Every row gives one point. Examples show where two turns around zero, p and q, send a point. Write where each new point lands after one turn and then the other. Backwards means that the second turn is done in reverse. Each puzzle has new turns, and all numbers are rounded.

Turn p:
[ 4.6 -2.3] => [ 5.1 -0.9]
[-2.7  1.3] => [-3.0  0.5]
[1.1 3.3] => [0.1 3.5]
[-2.5 -0.9] => [-2.2 -1.6]
[-0.4 -1.4] => [ 0.0 -1.5]
Turn q:
[-1.4 -0.5] => [-1.4 -0.4]
[-0.5 -3.5] => [-0.6 -3.5]
[1.9 4.0] => [2.0 3.9]
Where do these land?
q, then p: [2.2 1.6] => [1.8 2.1]
p, then q: [-2.5 -3.8] => [-1.5 -4.3]
q, then p: [0.3 2.2] => [-0.2  2.2]

Turn p:
[-3.2 -3.7 -1.8] => [-1.9 -4.7 -1.3]
[ 1.6  1.4 -2.6] => [ 1.3  1.5 -2.7]
[ 1.6 -0.7  5.5] => [1.4 0.5 5.6]
[-1.2  1.9 -2.2] => [-1.5  1.2 -2.5]
[1.2 1.0 1.0] => [0.8 1.4 0.9]
Turn q:
[-4.2 -3.1  1.5] => [-4.6 -2.9 -0.2]
[ 4.3  2.1 -0.2] => [4.3 1.6 1.2]
[-0.9 -2.9 -1.2] => [-0.8 -2.4 -2.0]
[-1.0  4.1 -0.6] => [-0.6  4.2  0.2]
[ 1.8 -0.2  0.6] => [ 1.6 -0.5  0.9]
Where do these land?
p, then q backwards: [ 2.6  2.1 -1.4] => [ 1.4  2.2 -2.6]
q, then p: [0.0 2.9 1.5] => [-1.0  2.6  1.8]
p, then q: [-1.9 -3.1 -0.5] => [-1.1 -3.3 -1.1]
p, then q backwards: [ 3.6  2.5 -3.2] => [ 1.9  2.2 -4.6]
q, then p: [-3.2 -0.1  1.5] => [-3.3 -1.0  0.7]
p, then q: [-1.2 -4.2  2.1] => [-0.9 -4.5  1.5]

Turn p:
[-0.7  4.7 -2.1  1.4] => [ 0.3  3.6 -3.1  2.5]
[ 0.4 -3.1  1.0  1.1] => [-0.2 -3.0  1.7  0.3]
[ 0.5  0.6  1.6 -0.4] => [ 0.7  0.9  1.4 -0.3]
[ 4.8 -0.4 -1.9  0.9] => [ 4.5 -2.0 -1.7  0.3]
[-5.1 -1.8  1.4 -3.1] => [-5.4  0.5  1.6 -2.9]
Turn q:
[-2.3 -3.2 -0.3  0.6] => [-2.8 -2.6 -0.2  1.2]
[-2.2  2.6  0.0 -2.3] => [-1.9  2.5 -0.2 -2.6]
[-0.5  1.4  0.1  3.0] => [-0.1  1.9 -0.2  2.7]
[ 4.9  2.9  3.3 -1.1] => [ 5.1  2.1  3.3 -1.6]
[ 0.1 -3.8 -3.1 -0.2] => [-0.4 -4.1 -2.7  0.3]
Where do these land?
p, then q: [ 1.5 -1.0 -2.4  1.6] => [ 0.9 -2.4 -1.8  1.3]
p, then q backwards: [ 2.8  1.1  0.2 -0.3] => [ 2.8  1.1 -0.1  0.0]
q, then p: [ 0.3  0.9 -3.3  2.0] => [ 0.8 -0.6 -3.5  1.6]
p, then q: [ 0.6 -2.7 -0.8  1.5] => [-0.5 -2.9  0.1  1.3]
q, then p backwards: [-2.5  0.0  2.2 -4.6] => [-2.3 -2.2  2.0 -4.2]
p, then q: [ 1.9 -0.5 -1.5  2.8] => [ 1.6 -1.9 -1.1  2.6]
q, then p: [-4.5  2.2  5.6 -2.9] => [-3.5  5.6  4.3 -1.5]

Turn p:
[ 0.4  1.8  3.6 -6.2] => [ 3.7 -0.3  0.4 -6.4]
[-2.2 -1.0 -2.2  3.9] => [-3.8 -0.2  0.7  3.3]
[2.1 0.5 2.0 1.4] => [2.4 1.3 1.2 1.3]
[-0.7  0.1  2.5 -3.7] => [ 1.7 -1.3  0.9 -3.8]
[-1.0  1.6 -2.6  2.2] => [-2.9  2.0 -0.7  1.4]
[ 1.2 -2.9  0.9  1.1] => [ 1.5 -2.1  0.4  2.3]
[ 0.2 -0.2 -4.2  1.3] => [-2.5  0.5 -3.0  2.0]
Turn q:
[ 2.2  1.9 -2.6 -0.2] => [ 2.3  0.1 -3.1  0.3]
[ 0.2 -2.4  0.6  0.9] => [-0.7 -2.0  1.4  0.7]
[-3.3  0.2 -0.3 -0.8] => [-2.7  1.2 -0.3 -1.7]
[ 2.6 -1.7 -0.9 -1.3] => [ 2.2 -2.6 -0.1 -0.8]
[-2.0  0.2  4.1 -1.5] => [-0.9  2.3  3.9 -1.4]
[ 0.1  5.8 -4.7  1.9] => [ 0.7  3.4 -6.6  1.9]
[ 0.2 -4.0  3.7  1.1] => [-0.9 -2.4  4.8  1.1]
Where do these land?
p, then q: [-0.4 -0.5 -2.2 -0.9] => [-1.5 -0.8 -1.5 -1.0]
p, then q: [ 0.0  2.3  0.1 -2.6] => [ 1.7  1.0 -1.0 -2.7]
p, then q backwards: [ 2.3 -1.8  0.7  2.1] => [2.7 0.4 0.6 2.4]
p, then q: [-1.4  4.5 -3.6  0.3] => [-1.9  4.2 -3.1 -2.0]
p, then q: [-0.5 -4.5  5.0  1.0] => [ 1.1 -3.2  5.5  2.2]

Turn p:
[ 2.3 -0.4  3.2  3.4  2.2 -1.8] => [ 3.6 -1.3  3.8 -0.6  2.2 -1.1]
[ 0.2 -0.5 -7.4  0.7 -1.9 -1.3] => [-0.3 -1.1 -5.2  3.9 -2.0 -3.7]
[-1.6 -3.8 -1.8 -5.9  0.7  1.0] => [-5.2 -2.5 -2.3 -3.2 -2.6  0.3]
[-1.1  1.4  0.1  1.2  3.3  1.7] => [-0.5  0.4 -0.4 -0.5  4.2  0.2]
[ 3.6  2.2  2.5  1.8  0.9 -0.2] => [ 4.7  0.5  1.2 -1.1  1.4  0.9]
[-1.4  1.5  2.1 -0.9 -2.5 -1.8] => [-0.2  3.2  2.0  0.0 -2.2  0.2]
[-2.0 -0.4  1.2 -0.3 -2.7  2.3] => [-2.0  0.9  0.8  1.6 -1.0  3.1]
Turn q:
[-2.0  0.0  0.1  2.2 -2.6  0.9] => [-2.7  0.6  0.8 -0.5 -2.8 -0.1]
[-0.4  2.0  2.3  2.8  1.2  1.6] => [-2.3  1.6  2.8  2.1  1.0 -0.3]
[ 1.0  0.4 -0.2 -0.9  2.5  4.3] => [-0.3  1.3  1.0 -0.2  3.1  3.8]
[ 0.4 -4.9 -0.9 -2.2 -0.9 -5.5] => [ 3.2 -5.7 -2.9 -1.1 -1.9 -2.2]
[ 4.0  1.7 -5.0  0.2  3.8  2.0] => [ 2.2  2.6 -3.4  3.6  2.6  4.5]
[-0.3  1.5  3.4  0.2 -3.5 -0.4] => [ 0.2  1.4  3.3 -1.5 -2.1 -2.5]
[-2.8 -0.7  0.3 -2.4 -0.6 -2.9] => [-0.2 -1.7 -1.8 -2.6  0.1 -3.2]
Where do these land?
q, then p backwards: [-3.1  4.7  2.5 -1.4  2.6 -0.5] => [-4.0  2.4 -0.5  1.1  4.4 -2.1]
p, then q: [ 4.9 -0.5  1.5  1.3 -3.6  0.0] => [ 3.1  0.3  3.3  0.8 -3.1  3.1]
q, then p backwards: [-4.2  3.8 -1.4 -1.8  3.4 -4.4] => [-2.2  2.4 -5.9  0.3  4.5 -1.6]
p, then q: [-2.4 -3.5 -0.7  1.7 -2.6  1.7] => [-4.4 -1.7  1.7  0.7 -2.3  0.5]
p, then q backwards: [ 1.8 -3.2  0.0 -2.6 -0.8  1.9] => [-0.9 -4.4 -1.4  0.1 -1.4  0.7]
q, then p backwards: [ 1.7  0.6 -2.2  0.0 -0.1  1.8] => [ 0.5  2.0  0.5 -0.3 -1.7  2.0]
p, then q: [ 1.3 -1.9  0.2  2.8  1.2 -0.5] => [ 0.9 -3.1  1.2  1.7  0.3  0.2]

Turn p:
[-0.5 -5.4  1.4  1.2 -0.8 -0.4] => [ 0.0 -4.9  2.2  1.6 -1.3  0.6]
[ 0.1  3.3  1.8  1.4 -3.8 -0.2] => [-0.1  3.7  0.7  1.8 -3.1 -1.9]
[ 0.7 -1.0 -2.5  1.8 -1.9  2.0] => [ 2.3 -0.5 -1.9  2.2 -1.3  1.7]
[ 2.9 -1.1  1.3  3.0 -1.3 -3.0] => [ 2.5 -1.0  2.4  2.5  0.1 -3.4]
[ 1.7  2.4  0.0 -6.5  4.1  0.7] => [ 0.0  2.4  0.4 -7.1  3.1  1.6]
[-4.3  2.5 -2.4 -2.9  2.2 -0.7] => [-3.9  0.8 -4.1 -3.1  1.2 -0.2]
[-0.6 -0.8  0.5  1.9  1.5  1.6] => [-0.8 -0.5  0.5  2.0  1.3  1.7]
Turn q:
[-1.8 -3.0 -5.7  1.0  1.1 -2.7] => [-2.5 -4.1 -4.9 -0.2 -0.4 -2.7]
[-0.5  1.7  1.6  0.4  3.7  0.1] => [ 0.1  0.5  1.5  0.3  4.0 -0.8]
[-0.8  2.4 -0.9 -2.8  2.7  0.5] => [-1.3  2.0 -0.1 -2.8  2.8 -1.1]
[ 4.8 -0.4  3.0  4.8 -1.4  0.9] => [ 5.7 -0.1  0.6  4.5 -0.6  2.1]
[-1.1  0.1 -2.3 -2.5 -0.3 -1.9] => [-1.7 -0.1 -1.1 -2.4 -1.1 -2.2]
[ 2.8  1.8  3.2  2.9 -3.4 -0.2] => [ 3.6  2.2  1.9  3.7 -2.4  0.6]
[-2.5  1.5 -1.4 -3.8  0.0  3.6] => [-3.6  2.8 -0.5 -3.4  0.8  2.2]
[-0.7 -1.7  2.7  3.0 -4.2 -0.2] => [ 0.1 -1.1  2.1  3.9 -3.7  1.6]
[-0.2 -2.3 -0.2 -3.0  1.6 -0.1] => [-0.4 -2.1  0.4 -3.5  0.5  0.3]
Where do these land?
q, then p: [ 2.4  0.9 -4.6 -0.1 -1.3 -0.1] => [ 2.8  0.6 -4.3 -1.1 -0.5 -1.1]
q, then p backwards: [ 0.1  2.5 -0.5  0.5 -0.3 -1.9] => [ 0.4  2.2  0.2  1.1 -0.9 -1.8]
q, then p backwards: [-3.0 -5.6 -0.7  0.3  1.7  1.8] => [-3.6 -5.0 -0.6 -0.8  2.6  1.1]
p, then q: [ 3.1  3.1  1.0  3.4 -0.4 -0.4] => [ 2.9  2.0  0.5  3.0  1.8 -2.6]
p, then q: [-0.7 -0.8 -3.3 -1.6 -5.8 -3.0] => [ 0.9 -0.7 -2.8 -1.1 -6.6 -2.0]
p, then q backwards: [-1.2 -3.5  2.7 -2.3  3.0 -0.2] => [-3.0 -3.3  2.2 -2.4  2.2  0.5]
p, then q: [ 0.4  1.8  5.8 -0.6  2.4  3.2] => [-1.5  3.2  5.1  1.0  3.2  1.9]
q, then p: [-1.1  1.5 -0.4  0.3  0.8  0.6] => [-1.4  0.7 -0.8  0.2  1.2 -0.2]

Turn p:
[ 2.5 -1.5  0.0  3.3  1.1  0.2 -4.1 -1.3] => [ 2.8 -1.8  0.6  2.5  0.8 -0.9 -3.9 -2.3]
[ 0.7  1.6  0.0 -1.4  1.8 -2.0  3.1 -0.6] => [-1.2  0.9  0.3 -1.1  2.1 -1.4  3.4 -0.9]
[-2.5  0.2 -0.9 -2.2  4.2 -1.4  1.8  2.0] => [-4.6 -0.4 -0.9 -0.9  3.5 -0.3  1.2  1.3]
[ 2.6  0.3  2.0  1.4 -0.2  3.2  0.8 -1.1] => [ 2.7 -1.0  1.7  0.7 -0.3  2.8  1.2 -1.9]
[ 1.4  1.5 -2.2  0.4  4.8 -4.5 -1.4  2.6] => [-1.0  0.4 -0.6  1.9  6.1 -4.1 -0.6  1.2]
[-1.6  0.4 -4.7  1.3 -1.9  2.8 -3.8 -2.5] => [ 1.9  2.1 -4.6 -0.3 -1.5  1.7 -4.7 -1.5]
[ 2.6 -3.4  1.4 -2.9 -1.5 -0.3  3.7  3.2] => [ 0.8 -4.3  0.8 -2.0 -1.0 -0.7  4.3  3.3]
[-2.5  3.4  2.7 -2.4 -2.8 -2.9  0.6 -2.9] => [-1.8  5.0  3.0 -2.6 -2.7 -1.7  1.0 -0.6]
[ 3.5  1.0 -2.9  4.7 -1.4  0.7  1.4  2.4] => [ 4.3  0.0 -2.9  4.7  0.6  0.1  2.2  0.7]
[-3.8 -3.0  2.2  0.6 -1.2  1.9 -0.8 -3.6] => [-2.6 -1.2  0.8 -0.7 -4.5  1.8 -2.5 -2.8]
[-2.8 -0.5  2.4 -2.9 -2.8  2.4 -1.2  1.9] => [-1.1  0.1  1.7 -2.3 -3.0  2.8 -1.4  3.6]
Turn q:
[-2.8 -0.1 -0.6  0.8 -2.0  5.0 -1.4  2.0] => [-3.0  0.8  0.1  1.0 -2.3  5.1 -0.1  1.3]
[ 2.8  2.3 -4.5 -1.5  0.0 -0.2  1.0 -4.1] => [ 1.5  1.5 -5.8 -2.3 -0.3 -1.7  0.7 -2.6]
[ 4.4 -1.9 -0.2 -0.9  4.6 -2.1  3.0 -0.4] => [ 2.9 -1.5 -1.0 -0.4  5.3 -2.7  3.3 -0.5]
[-1.0 -0.5  0.1 -3.0  0.8 -1.3  0.6  1.8] => [-1.1 -0.8  0.8 -2.4  1.1 -1.2  0.2  2.3]
[-1.4  2.5  1.4 -2.5 -4.1  3.5 -1.7 -4.3] => [-0.8  3.6  0.7 -3.6 -4.8  2.4 -0.5 -3.4]
[-2.6  1.7  3.1  1.3  1.8 -0.9 -2.5 -0.5] => [-1.5  2.1  3.2  1.2  1.1 -0.6 -3.3 -1.0]
[ 3.7 -2.9 -3.8 -0.9  0.4 -0.3 -1.8 -1.5] => [ 2.1 -3.7 -3.8 -1.7  1.4  1.1 -0.2 -2.1]
[-3.7 -1.8  2.9  4.5 -0.4 -2.5  2.3  3.4] => [-1.9 -1.8  4.2  5.6 -0.9 -2.2  0.4  2.7]
[ 0.6  0.6  1.6  2.1 -1.0 -1.2  0.6  3.7] => [ 1.8 -0.1  1.7  2.6 -0.5 -0.2 -0.4  3.3]
Where do these land?
q, then p: [ 4.2 -2.3  0.7  0.0  2.4 -2.7 -1.1 -4.2] => [ 1.1 -2.4  0.7 -2.3  2.1 -3.3 -0.1 -5.3]
q, then p: [ 2.5  0.2 -2.8  4.3  2.3  1.5  2.2  3.0] => [ 0.8 -1.3 -3.8  5.1  2.7  1.1  1.6 -0.5]
p, then q backwards: [ 0.6 -0.2 -3.4 -2.5 -1.0 -1.8 -0.9  2.9] => [ 1.1  2.0 -2.6 -2.2  0.8 -2.4  1.2  2.7]
q, then p: [-1.5 -2.0 -1.9 -1.7 -1.1  1.7  0.7 -3.3] => [-1.8  0.5 -2.2 -3.1 -2.8  0.4  0.7 -1.4]
p, then q backwards: [-0.1 -1.0  0.9 -2.7 -0.1  1.4 -2.0 -0.4] => [-0.1 -0.4  0.6 -2.6 -0.8 -0.4 -2.6  0.7]
p, then q: [-2.8 -1.9 -3.2  4.0  0.5 -1.8  1.6  2.5] => [-2.7 -2.4 -3.0  4.7 -1.4 -1.1 -1.2  1.0]
p, then q: [ 1.0 -2.8  3.5  0.7 -3.4 -3.3  1.4  0.3] => [ 2.3 -2.6  3.4  0.8 -3.6 -2.6  1.0  1.1]
p, then q: [-0.9  1.1  2.2 -1.6 -5.2 -0.6 -3.9 -3.0] => [ 3.8  2.0  1.9 -3.5 -3.7  0.7 -3.4  0.5]
q, then p backwards: [-3.0  5.8  0.0  0.9  1.8  3.2  4.0  2.2] => [-4.3  6.1 -1.0  0.6 -1.3 -2.3  1.9  3.0]
p, then q: [ 0.4 -1.4  3.5 -2.5  1.5  2.8 -1.5 -3.1] => [-0.4  0.1  3.4 -3.8  0.2  2.4  0.7 -3.2]
p, then q: [-0.4  4.4  0.4  1.1  2.3 -0.4 -0.6  3.0] => [-0.6  3.5  0.5  3.2  3.2  0.3 -0.7  1.5]
